Each row is a point. The ring and each string are closed loops that go straight from each point to the next, and from the last back to the first. Before rounding, they use only three directions, however many columns there are. Count how often each string passes through the ring. Passing back the other way cancels.
In the rows, 128 means zero.

Ring:
[[188 110 143 131]
 [173 152 153 150]
 [140 179 151 168]
 [113 185 143 177]
 [ 86 173 129 179]
 [ 76 137 113 168]
 [ 88 107 106 154]
 [112  82 106 140]
 [148  69 113 126]
 [179  82 129 123]]
String, 15 rows:
[[205 149 159 141]
 [202 160 131 148]
 [156 140 119 152]
 [149 139 147 151]
 [154 141 172 149]
 [177 144 178 144]
 [174 131 184 139]
 [140 122 157 145]
 [158 124 133 144]
 [142 120 144 145]
 [159 120 133 142]
 [184 124 110 140]
 [214 114 139 127]
 [210 119 161 128]
 [185 128 175 136]]
Times through: 0
String, 8 rows:
[[141 196 121 176]
 [157 208 140 176]
 [161 161 121 158]
 [137 137 144 153]
 [140 167 188 160]
 [132 187 175 171]
 [119 151 154 161]
 [130 142 131 157]]
Times through: 0

Ring (7 x 8):
[[148 184 134 116 128 151 144 120]
 [116 211 121 122 125 145 146 105]
 [ 81 176 127 132 114 133 145 106]
 [ 95  96 135 138  93 124 137 126]
 [151  39 136 133  78 125 125 149]
 [178  41 144 126  88 135 126 156]
 [179 102 153 116 118 150 137 146]]
String:
[[ 81 205 149 124 144 148 157 105]
 [ 84 249 108 126 125 140 149  89]
 [114 227  86 127 102 134 137  95]
 [131 168 109 126 101 135 135 115]
 [108 132 165 125 133 146 150 128]
 [108 165 160 122 140 150 153 120]
 [131 150 139 123 119 144 143 124]
 [161 185 108 118 108 144 135 118]
 [161 152 110 122  98 139 131 124]
 [177 157 115 116 106 145 132 128]
 [201 160 135 107 126 159 138 136]
 [161 133 175 112 146 161 150 141]
 [134 123 174 119 139 153 150 137]
 [147 138 128 123 107 140 136 127]
 [161 177 105 119 103 141 133 118]
 [152 232  98 116 116 147 138 104]
 [141 179 106 123 102 138 135 114]
 [114 156 145 124 125 144 146 120]]
Times through: 0

Ring, 8 rows:
[[166 120 154 157 127 115 117 131 149 117 166 129]
 [226 100 144 149 118 126 123 109 129 147 129 125]
 [219 102 141 125 117 129 125 104 127 152 106 127]
 [150 120 140  90 127 125 120 123 137 131 101 132]
 [104 127 132  73 140 124 114 152 137 117 110 131]
 [ 72 128 123  71 154 125 108 185 133 105 130 127]
 [ 70 133 134 104 153 117 106 186 144  93 164 128]
 [106 133 151 140 140 112 111 159 156  96 178 131]]
String, 31 rows:
[[249 103 155 138 103 126 131  73 136 159  98 131]
 [162 133 168 128 113 113 125  94 164 121 125 139]
 [146 126 151 117 126 118 119 124 149 120 129 133]
 [145 136 165 112 116 114 124  98 164 119 116 140]
 [148 133 158  93 116 118 125  96 157 126  96 139]
 [154 118 135  68 126 130 122 118 131 140  76 132]
 [168  98 112  82 140 138 115 155 106 146  98 120]
 [138 116 131  96 138 126 115 149 130 126 120 127]
 [ 91 141 152  94 134 114 116 140 159 102 131 137]
 [ 43 155 153  73 140 110 113 151 169  87 130 141]
 [ 66 120 105  38 161 133 106 199 115 114 104 123]
 [ 98 106  96  53 162 138 105 204 101 125 109 117]
 [140 109 121  98 144 130 112 165 120 128 126 122]
 [104 133 146 108 138 116 114 150 151 105 144 132]
 [ 36 152 150  96 149 109 108 174 166  78 164 136]
 [ 10 143 125  81 169 116  99 222 145  75 173 127]
 [ 59 127 120  95 164 122 102 211 132  93 167 123]
 [124 110 119 105 151 128 108 183 120 119 145 121]
 [121 113 122 114 151 126 108 183 124 115 155 121]
 [132 118 135 119 141 122 112 160 135 116 148 126]
 [ 87 149 169 143 133 103 114 142 178  83 182 139]
 [ 82 159 185 169 128  94 114 133 195  72 207 143]
 [146 127 160 169 131 110 115 140 158 104 188 131]
 [203  92 123 143 137 132 115 153 111 142 146 117]
 [175 103 127 121 136 129 115 150 119 136 132 122]
 [142 127 153 131 128 116 118 130 152 114 147 132]
 [166 132 172 159 116 109 123 103 167 113 158 137]
 [186 124 168 159 113 112 124  97 160 123 149 135]
 [171 122 156 139 121 117 121 113 150 124 139 133]
 [165 121 152 130 124 119 120 120 146 125 134 132]
 [190 122 164 141 112 116 126  92 155 131 128 135]]
Times through: 4
